Every row gives one point. A path goes straight from each point to the next, and from the last back to the first. The post is the endless flat space through its rows: a point in 2 columns, a line in 3, a plane in 4, and so on, so that a path can go around it. Count how often the path circles the post. Going back the other way cancels.
(in the rows, 128 means zero)

Post (2 x 3)
[[155 139 186]
 [120 115  92]]
Path (15 x 3)
[[158  81  68]
 [180 109  56]
 [160 178 103]
 [138 138  87]
 [139 170 181]
 [ 85 129 118]
 [132 121 185]
 [146 107 146]
 [189  99 107]
 [180 160  77]
 [146 187 166]
 [ 97 181 175]
 [119 139 138]
 [ 81  96 113]
 [113  39 131]]
Times around: 2

Post (5 x 6)
[[114 126 175 117 101 148]
 [152 134 102 109 139 131]
 [140 110 163 105 115 102]
 [122 112 159 118 155 136]
 [125  83   7 197 138 157]]
Path (14 x 6)
[[119 123  95 118 144 118]
 [145 151  87 141 158  99]
 [129  92 120 163 151 117]
 [159 107 124 136  94 140]
 [154 114 131  98 121 128]
 [134 105  98  92 145 146]
 [125 126 141  95 124 121]
 [107 129 109 161 101 150]
 [164 102  92 166 149  98]
 [198 121 101 140 182 139]
 [141  87 115 109 194 189]
 [154 116  87 101 127 117]
 [ 62  67 146 117 149 174]
 [121 120 110  70  67  75]]
Times around: 2

Post (8 x 9)
[[ 65 120 105 137  79  97 107 145 107]
 [182 129 151 135 132 128 190 136 139]
 [ 50  74 142  93  97  85  43  93  90]
 [ 66 102  98  70  91 103  51 181 114]
 [162 127 112 134 184 141 204  78 173]
 [176 164 147 154 117 142 128 143 182]
 [122 119 139 141 176 185 149 103 113]
 [ 86 161 133  97 137  93 109 145 111]]
Path (19 x 9)
[[ 50 170  91 113  79  85 120 148 119]
 [ 93 126 108 102  87 104  67 121  96]
 [ 91 119  87 108 124  91  74 147 115]
 [ 89  43  85 150 125 157  53 120 116]
 [159 105 126 174 113 155 137  79  75]
 [155 147 141  80 128 108 112 116 168]
 [ 67  96 168  71  82 101 136 114  81]
 [111 129 134 125 140 140 170 186 145]
 [ 98 123 127 137 127 130 199 140 156]
 [ 36 113  29 122 106  44 197 145 126]
 [141  74 134 137 158 165  83 134 100]
 [115 172 113 104 137  90 145 152  89]
 [ 39 164 113 104 133 119 116  52 108]
 [ 50 168  95 109  96 120 127 205 107]
 [ 65 123 173 100 157  84  89  88 143]
 [ 83  92  88  60 153  58  50 105 169]
 [110 133 133 117 103  70  56 139  89]
 [117 211 205  95 142 161 104 151  51]
 [ 88 153 163  92 118 101 138 130 111]]
Times around: 2
